Every row gives one point. The points of each table are mixes of a few directions, plus a little noise. Count the directions of each table, and those that both share. Where both have some left over, give the other angles between the two spaces (their principal angles), to ten degrees, smallest first.
(in the rows, 128 means zero)

First (7 x 2):
[[103 105]
 [141 140]
 [161 159]
 [155 153]
 [162 159]
 [ 84  86]
 [ 90  93]]
Second:
[[170 167]
 [131 130]
 [121 123]
 [144 144]
 [ 74  76]]
Directions: first 1, second 1, shared 1

First:
[[149 124 138 132 143 112 112 118]
 [ 85  87 142 102 164 122 162 158]
 [214 115 164 147 183  67  63  84]
 [110 154 104 132  85 159 141 133]
 [103  97 141 111 158 119 147 146]
 [142 175 101 148  72 156 116 113]
 [ 92 144 106 123  91 162 155 145]]
Second, 10 rows:
[[145 168 182 175 146 143  94  82]
 [156 193 218 205 159 151  72  51]
 [134 144 150 147 136 132 115 110]
 [117 102  92  95 115 118 149 158]
 [122 115 110 111 120 125 138 142]
 [113  92  78  86 111 117 160 171]
 [120 109 102 108 121 122 144 150]
 [108  84  65  74 107 114 167 182]
 [135 147 154 149 137 134 113 106]
 [130 131 134 131 129 130 125 126]]
Directions: first 2, second 1, shared 0; angles 50

First, 9 rows:
[[102 109 109 148 150 140 182 144 121 140 151 138]
 [128 176 137 111 146 133 136 115 128 152  88 141]
 [137  71 149 151 149 124 164 143 129 132 157 133]
 [135 159 144 115 150 130 140 119 130 153  94 138]
 [129 163 146 119 165 134 161 120 128 162  89 147]
 [142 172 119  99  77 121  39 107 135  99 102 110]
 [158  84 163 131 124 113 109 129 138 117 140 122]
 [152  93 138 131  96 113  80 127 136  97 151 110]
 [ 69 125  47 149  94 147 137 144 113 102 180 115]]
Second:
[[152  99 125 147 119 110 164 128 107  86 125 108]
 [106 109 114 147 176 128 249 110 118 137 107 140]
 [ 98 205  92 138 161 154 173 185  99 146 107 134]
 [147 114 164 124 148 122 144 114 132 155 121 142]
 [117 135 124 105 106 131  60 114 157 124 131 124]
 [127 140 126 128 128 136  84 176 137 113 136 116]
 [112  99 147 108 175 127 127 113 190 124  94 130]
 [152 146 132 118  82 119  91  98 107 131 132 128]
 [124 118 120 129  97 132  80 136 127 126 168 125]
 [147 114 134 133  87 122 109 108 105 138 162 132]]
Directions: first 3, second 6, shared 3

First (9 x 20):
[[162 108 157  59 176 137 121 101  92 100 177 166 112  89 121  72 120 166
  129 171]
 [107 141 110 171  99 124 132 144 149 145  99 105 138 150 132 161 133 105
  128 102]
 [100 145 102 188  87 120 134 152 160 153  87  96 142 161 134 176 135  95
  127  91]
 [167 105 162  48 184 138 120  96  86  95 184 171 109  84 120  63 118 171
  131 177]
 [127 128 128 128 128 128 128 128 127 128 128 128 127 128 127 127 129 127
  128 128]
 [110 139 112 167 103 123 132 143 147 144 102 108 137 150 133 159 132 107
  127 105]
 [146 118 143  92 152 132 124 114 109 114 153 147 120 108 124  98 123 148
  129 151]
 [156 111 152  70 168 135 122 105  98 104 168 159 115  96 122  82 121 159
  130 163]
 [ 77 158  83 232  56 114 139 168 182 170  55  72 152 187 139 213 141  71
  126  63]]
Second:
[[102 127 119 156 106 119 126 147 148 135 106 117 117 143 145 158 146 116
  107 104]
 [132 167  90 191  93 134 147 131 146 165  94  84 184 164  99 159  97  85
  177 110]
 [107 146 105 181  95 123 135 146 153 151  92  97 146 157 128 169 130  98
  135  99]
 [131 132 123 130 129 129 128 126 127 131 127 127 134 131 124 128 124 128
  134 126]
 [ 76 107 136 151 104 107 115 162 156 125 104 128  88 140 172 163 176 124
   71  92]
 [134 150 107 160 112 133 139 126 134 147 112 106 163 146 108 141 106 106
  160 122]
 [ 82 115 129 155 103 111 119 160 155 130 100 124  98 143 164 166 165 121
   82  95]
 [197 110 162  28 199 149 125  77  68  93 201 175 127  73  99  37  94 177
  159 201]
 [164 122 144  78 167 141 127 101  99 111 166 149 131 102 109  82 109 152
  148 165]
 [150  95 162  53 177 132 116 105  92  94 177 173  93  87 135  72 133 173
  110 168]]
Directions: first 1, second 2, shared 1

First (8 x 32):
[[122 136 116 136 150 115 163 111  95 117 141 139 140 125  74 121 134  91
  136 126 126 116 124 139 138 106 104 148 145 111 117 131]
 [107 129 114 120 152 127 162 121 111 128 149 122 148 109  96 130 149  88
  125 125 131 117 104 145 139 131 114 158 131 121 104 124]
 [ 83 135 162 135  55 125 121 126  95  93  73 102  82 126 101  69  90 174
  100 156  98  96 148  59 106 160 157 130  73 149 161 126]
 [202 123 120 142 168 118 106 123 153 147 146 170 141 165 153 174 125 133
  163 107 145 157 157 162 131  61 108  86 186 105 141 144]
 [127 150  65 134 139 149 113 156 174 157 157 143 157 107 202 130 176  87
  154 127 152 195  89 185 156 192 103 137 131 133  78  97]
 [129  98 187 109 121 119 129 113 111 116 108 102 107 142  94 144  92 174
   97 124 113  72 154  81 101  85 164 116 121 133 167 154]
 [109 131 145 131  85 131 113 133 123 113  97 115 101 128 135  99 109 160
  114 142 115 120 138  94 116 152 147 122  98 143 146 125]
 [142 121 112 117 152 139 118 140 161 151 151 129 148 123 169 157 150 116
  134 116 144 149 110 159 136 137 126 125 140 129 110 123]]
Second (9 x 32):
[[115 157  55 147 116 145 145 119 136 148 139 154 148 144 166  81 195  81
  155 130 122 161 115 128 156 132  99 136 129 129 109 127]
 [127 132 103 151 128 133 126 140 112 128 132 137 126 140 130 121 120 116
  144 134 115 147 139 163 140 133 100 128 138 130 101  93]
 [115  92 161  72 112 144 156  81 155 154 116  94 137 164 157 123 192 160
   82 104 112  48 129   7 107  48 197 115 103 147 199 217]
 [131 137 119 141 131 124 122 139 122 122 131 138 128 119 122 127 115 119
  140 134 133 149 126 157 135 149 111 131 134 124 111 107]
 [140 151 154 122 142 106 114 140 145 109 130 136 126  72 105 145  99 125
  133 134 171 153 103 148 120 184 132 138 126 107 131 136]
 [110  91  81 150 109 163 146 118  91 154 126 119 125 219 159 102 158 129
  126 121  55  99 173 121 145  47 109 111 140 160 108  95]
 [144 131 178 120 146 105 107 145 132 105 126 124 116  81  92 163  71 147
  123 133 159 136 120 152 111 168 137 132 129 113 132 125]
 [137 105 186 103 135 117 120 126 132 117 119 106 117 115 104 161  92 166
  101 121 136  94 132 107 104 118 162 123 122 127 156 149]
 [134 154 115 144 136 118 117 146 129 117 135 146 130  96 118 127 112 108
  148 138 149 168 115 169 136 176 104 138 134 114 106 107]]
Directions: first 4, second 3, shared 1; angles 70, 90

First:
[[113 147 139 116 138 103 119 141 134 108  93 154 127 119 122 134 156 132
  149 118 128 118 153 140 116 134 138 120 146 141 173 145]
 [172 118 107 120  75 166 149 134  96 185 160  65  77 138 151  95 118 115
   87 163 183 111  61 109 139 130  81 129 116 103  56 140]
 [ 65 131 163 109  85 153 141  13 110  20  83 117 187 111 162 132  82 124
  135 134  97 249  59 171  64 125  35  84 188 109  86 189]
 [107 158 122 140 149 101  85 138 138 155 135 168 126 106  89 151 174  98
  114 116 122 122 151 103 143 126 172 117 115 124 152 106]
 [135 108 127 164 136 108 131 160 170 127 139 158 119 137 112 100 113 134
  158 146 114 113 183 107 131 117 175 150  85 134 147  97]
 [154 143 107 115 149 109 132 130 121 147 128 116 110 121 135 145 170 126
  112 124 145  85 137 131 123 131 151 144 121 168 141 145]
 [144 116 143 109 148 138 131 212 119 152 115 133 119 154 123 127 122 166
  157  97 136  78 157 143 168 145 132 133 152 115 178 105]
 [136 101 115 151 145 146 136  97 135 130 171 114 158 138 130 139  89 129
  111 126  99 148 124 120 139 116 141 148 101 131  90  98]]
Second:
[[177 122 115 104 147 115  97 111 138  99 111 108 114 152 116 138 117 154
  121 124 160 197 137 112 133 116 140 145 164 102 148 132]
 [154 109 144 120 123 135 156 102 114 174 119 135 165 200 131  90  64 125
   75  51 114 165 241 112  62 170  88 174 173  53 180 148]
 [136 122  82 120 175 130 104 146 126  78 128  83  54 139 106 125 119 114
  159 133 146 183 109 125 163 112 151 101 185 147 138 137]
 [ 96 117 112 147 136 146 131 157 131  98 132 119  97 114 125 130 126 123
  168 144 115  98  84 143 161 119 140  96 134 161 120 108]
 [ 59 153 123 149 137 134 174 149  95 166 159 129 100 106 122  87 148  45
  126 116  93  74 149 139 115 150 108  90 106 179 106 162]
 [109 179 151 121 110  99 149 106 102 194 153 154 160  86 131 114 188  75
   87 138 128  96 154 122  91 141 107 129  51 155  89 171]
 [192 143 152 101 102  95  78  90 157 119 104 150 180  95 138 183 170 196
  114 174 175 152  85 117 135  96 149 166  79 110 107 113]
 [113 100 104 141 148 153 130 155 132  89 124 105  87 153 121 122  91 131
  161 118 114 135 113 137 153 128 138 108 180 128 149 109]
 [134 138 145 124 112 120 126 116 129 143 124 145 158 118 134 136 144 138
  117 135 133 116 126 128 119 125 125 140 100 123 118 127]
 [108 100 154 155  91 151 134 146 154 118 117 157 170 117 152 153 111 183
  154 146 102  61  80 149 145 124 131 130 110 122 128  71]]
Directions: first 6, second 4, shared 0; angles 30, 80, 80, 90

First (10 x 32):
[[126 159 146  94 156 152 105 219  80 122 127  85 154  92  97 137  87  65
  102 130  83 148 149  87 128 101 134  40 143 234 207  74]
 [135 127 120 133 126 126 132 124 142 130 124 137 118 137 139 133 122 135
  123 144 130 128 137 121 128 132 132 141 122 108 112 129]
 [166  98 102 131 115 118 137  63 171 119 121 156 101 166 183 124 119 163
  130 156 174  91 113 150 129 154 132 180 100  59  71 134]
 [113 156 148 144 138 125 140 188  91 137 132  95 128  87 106 145 133  88
  139  97  87 162 149  99 157 108 127 124 147 165 164 128]
 [125 165 149 143 143 131 138 215  87 137 125  83 120  82 112 156 115  70
  128 110  71 168 167  74 163 104 133 120 145 174 173 110]
 [ 76 103 106 108 103 138  98  48 186 127 123 208 160 185  90  86 173 221
  104 164 161 112 101 173  52 146 113  99 126  86  91 170]
 [123 120 140 123 130 127 126 118 110 128 139 118 144 119 120 117 141 120
  143  96 138 119 103 152 130 125 119 117 139 153 142 131]
 [132 124 107 155 109 115 141  94 170 132 116 160 101 156 149 136 138 166
  127 157 141 128 144 123 128 143 132 186 114  46  75 155]
 [151 101  99 122 113 124 126  63 177 118 119 167 114 177 168 119 120 175
  119 168 174  93 117 149 110 151 132 157 103  64  73 132]
 [132 129 161 128 141 125 136 152  66 131 153  77 141  80 119 125 132  76
  163  55 125 127 102 148 159 113 121 116 147 192 171 116]]
Second, 10 rows:
[[123  98 111 101 100 145 118  88  98 122  84 115 119 172 101 125 160 163
  140 209 101 143 110 141 124 131  84 118 104 120  96 112]
 [142 205 120 197 123 104 211 120 156 130 142 198 129 122 184 206 126  88
  140  83 106  57 168 122 202 120  79 127 132 147 130 210]
 [126 136 145 105 143 126 114 154 153 119 172 112 141  84 107  92 134 110
  115  46 181 152 122 143 103 128 183 115 159 145 148 131]
 [124 128 141 100 136 131 110 153 140 119 155 101 133  95  98  94 140 118
  118  76 164 165 123 137 105 127 172 118 151 140 140 121]
 [126 132 126 109 116 134 130 130 124 119 124 112 123 123 101 122 156 127
  130 127 128 155 128 134 129 125 125 117 133 136 120 131]
 [121 120 110  78  84 150 135  87 105 105  93 105 119 155  65 120 206 153
  144 176 115 170 112 159 132 125  81  94 120 141  87 136]
 [134 140 128 159 138 116 144 115 145 135 142 167 139 131 169 146 102 122
  128 107 136  76 130 132 139 131 120 132 126 128 137 149]
 [124 138 151 112 152 128 104 210 133 128 159  72 119  66  97  97 119  95
  110  66 147 200 149  98 110 120 206 142 159 131 158 101]
 [132  57 121 185 161 118  86  88 108 170  94 177 137 199 229 142  15 176
  125 238  93  27 104 101 102 147 106 179  74  71 137  71]
 [128 125 126 134 128 129 127 137 118 133 115 120 120 133 130 136 122 128
  129 151 109 136 136 113 134 126 123 138 121 121 127 119]]
Directions: first 4, second 4, shared 1; angles 50, 70, 70

First (8 x 32):
[[160 123 111 114 142 117  67 157 152 131 156 105 130 115 114 136 168  89
  107 161 125 111 101 100  97 118  86 212 185 167  71 105]
 [ 87 109 145 145 139 117 168 117  98 128 108 109 149 138 195 104  54 157
  158 156 113 152 167 138 179 130 176  53  87  75 200 148]
 [149 152 123 122 105 152 132 116 145 125 129 174  99 126  57 151 181 127
  111  65 151 115 107 146  93 136 108 140 125 158  93 125]
 [ 97 145 150 147 101 156 210  84 104 123  92 179 109 144 115 127 103 180
  149  55 147 145 152 173 150 146 174  18  51  89 188 159]
 [152 155 122 123 102 152 133 116 145 126 129 178  97 125  50 152 187 126
  108  59 155 113 101 144  89 137 104 142 125 164  87 125]
 [109  94 129 131 163  94 106 150 113 133 133  62 164 131 216 102  71 118
  143 220  96 140 152 101 164 113 141 136 147 100 156 127]
 [149 124 117 116 139 119  86 151 143 130 148 109 132 120 123 133 153 101
  112 155 124 116 111 105 109 119 101 189 168 155  90 114]
 [122 116 128 130 140 119 120 135 124 130 130 109 139 130 157 119 110 123
  132 157 116 131 134 119 140 123 133 133 136 118 138 127]]
Second (9 x 32):
[[180 144 110  83 159 109 151  78  96 132 141 159  82  48  75 148 134 145
   92  52  98 165  86 173 133 119 147 166 102 187 132  75]
 [ 92 126 116 131 111 127  99 196 121 156 112  79 174 197 183  92  97 120
  143 185 139  91 175  88 105 112 108 135 168  96 112 153]
 [ 70 123 116 169 118 142 120 154 158 125 100  74 151 207 193  77  95 122
  148 164 162 120 185  80 123 125 103  85 159  90 123 148]
 [ 97 120 134 128 134 117  96 161 132 132 121  94 144 138 171 109 126 104
  142 187 109 103 150  86 110 128 120 165 153 124 116 145]
 [182 154  82  76 153 112 162  90  82 151 131 146  91  80  81 128 103 162
   83  28 118 170 103 180 129 102 140 149 111 181 130  63]
 [104 122 132 136 117 129 107 165 132 137 122 105 155 163 160 114 121 117
  143 173 132 102 151 101 117 126 118 132 148 107 120 151]
 [193 128 158 118 105 141 157  97 117 119 162 217 120  83  35 204 173 148
  118  80 134 134  62 202 154 144 156 102  78 127 147 133]
 [124 121 144 145 141 130 134  92 151 100 131 139 103  97 122 137 150 119
  132 125 121 144 115 124 139 145 133 121 113 139 135 126]
 [109 114 159 166 115 144 125 120 162 100 131 140 132 138 132 142 153 115
  150 158 140 121 126 116 140 151 128  95 119 102 136 158]]
Directions: first 2, second 4, shared 0; angles 30, 60

First:
[[148 133 152 149 140 193 129 158 146 125  87 148 136 102 157 111  95 159
  148  87 142  95 139 136  94 161 127  77  93 105 116  89]
 [ 91  51 167 126 165 148  89 106 111 144 160 161 142 142 167 162 118 142
  129 134 137 122 181 162 120 123 181  93 117  90 107 123]
 [175 115 146 121 141 141 152 142 117 139 120 145 130 159 155 131 137 147
  144 117 121 175 115 107 133 121  95 108 159 129 177 101]
 [120 118  95  85  95 129 150 139 156 141 127  97 111 116 130 155 152 103
  146 170 135 142  94 135  83  59  99 141 149 163 145 137]
 [141 187 114 137 112  72 147 125 124 111 128 126 144 148  85  86 143 123
  120 114 113 156  91  73 182 189 120 174 144 139 105 148]
 [122 132  82 154 103 112 131 112 134 131 135 126  92 106 104 125 137  91
  112 164 111 106 107 152 121  74 142 155 128 142 120 159]
 [161 159 137 154 136 164 133 148 125 115  95 119 117 104 129 112  99 144
  123  94 132  93 146 138 122 140 103 102 104 124 160 100]
 [ 68 128 132 100 132  65  98  95 109 118 172 102 151 147  96 140 140 114
  104 142 134 136 153 118 170 157 159 172 131 129  94 166]]
Second (8 x 32):
[[102  96 109  85 100 159 141 144 175 149 120 120 125 108 153 154 146 115
  163 165 145 127  96 142  56  79 126 117 131 145 106 128]
 [136 134 125 113 128  92 132 116 110 126 144 112 127 152 115 136 145 118
  119 139 120 159 124 114 155 116 110 154 156 143 157 138]
 [154 125 122 184 144 111 119 103  90 122 143 152 101 134 115 118 117 118
   96 127 101 119 149 148 171 110 145 133 128 116 155 137]
 [ 59 209 151  45 101 162 121 188 201  96  71  47 200  75 116 108 107 164
  167  75 194  78 119  90  67 249 106 117  71 145  45 103]
 [160 107 136 148 146 106 135 110  93 134 149 157 116 161 132 131 138 125
  118 133 106 162 133 124 165 112 129 133 155 120 160 131]
 [135  90 130 127 130 149 137 131 136 146 131 156 126 136 156 139 137 131
  145 141 126 144 116 134 106 103 137 110 139 120 124 121]
 [155 108 140 172 149 130 123 112 102 130 137 169 116 143 138 120 119 134
  116 119 110 130 146 139 154 126 146 116 130 105 140 123]
 [126 152 117 150 127 112 120 118 114 114 130 112 116 117 102 118 117 117
  103 124 122 104 142 138 149 128 128 145 117 131 136 140]]
Directions: first 6, second 4, shared 4

First, 10 rows:
[[130 129 135 151 123 119 127 126 111 132 147 129 130 140 156 138 122 126
  135 141 119 119 134 124 129 141 138 134 111 126 131 141]
 [142 106 186 150 168 122 122 102 155 161 121 136 107 137  90 110 174 158
   98  95  81  96 155 165 138 146 112 139  75  98  99  92]
 [178 143 176 166 142 145 107  78 130 140 126 159  89 104 122  95 148 118
  100  92 103 109 128 136 172 170  89 146  96 125  61 107]
 [170 163  63 149  70 122 160 122  96 102 151 135 167  87 190 131  81  50
  156 160 199 172  61  53 141 129 132 110 166 155 151 167]
 [120 119 106 109 127 121 146 141 142 127 118 117 148 124 111 129 129 125
  131 130 146 142 117 123 114 106 134 114 143 124 152 123]
 [ 92 189  69  60  78 190  72 160  77  53 109 134  87 109 167 140  49 109
  157 152 177 163 116 102 139 115 121 140 237 205 101 176]
 [ 68  95  95 105 126  95 155 182 129 132 141  89 177 174 135 171 120 154
  157 167 133 132 144 134  72  87 181 112 132 113 210 144]
 [124 139 181 129 152 159  75 108 122 127 117 148  66 135 117 115 139 160
  107 101  83  96 166 165 154 157 102 158 113 137  63 115]
 [147  95 120 169 130  75 187 126 144 162 154 112 190 138 136 138 151 113
  134 145 133 130 110 111 106 120 154 106  83  90 186 123]
 [107 101 148  93 165 131 127 134 172 144  94 119 119 135  58 113 164 168
  104  97 107 121 149 168 115 106 118 125 124 108 125  89]]
Second:
[[ 96 138 101 106  94 140 105 169 103 104 131 136 110 150 175 157  86 124
  136 166 138 133 144 122 115 129 137 117 172 149 140 144]
 [ 87 161  99 108 117 144 109 140  70  87 151  93 142 134 158 153  86 137
  189 150 147 139 119 108 119 108 166 164 154 173 141 201]
 [141 122 139 136 140 122 137 114 141 139 125 129 132 120 111 117 145 128
  120 114 123 125 124 131 132 130 122 128 112 118 123 117]
 [150 124 148 144 160 120 148  90 139 142 131 111 149 107  88 105 159 133
  135  95 122 125 110 128 138 122 128 148  92 117 119 129]
 [134 103 125 123  93 126 118 170 165 145 104 183  86 152 157 138 122 112
   64 154 118 121 162 146 121 156  93  68 157 102 129  61]
 [119 145 124 126 142 132 129 111 101 112 143  97 150 118 121 128 124 136
  168 120 136 133 111 116 129 112 151 162 119 147 129 171]
 [108 112 104 107  67 135 100 202 145 126 107 189  72 169 195 162  89 110
   71 182 126 126 174 141 112 155 101  60 190 119 138  74]
 [190 117 182 172 212 105 179  29 160 168 134  86 182  73  20  64 213 141
  142  42 113 120  80 130 155 113 127 177  29  99 104 127]]
Directions: first 4, second 2, shared 1; angles 80
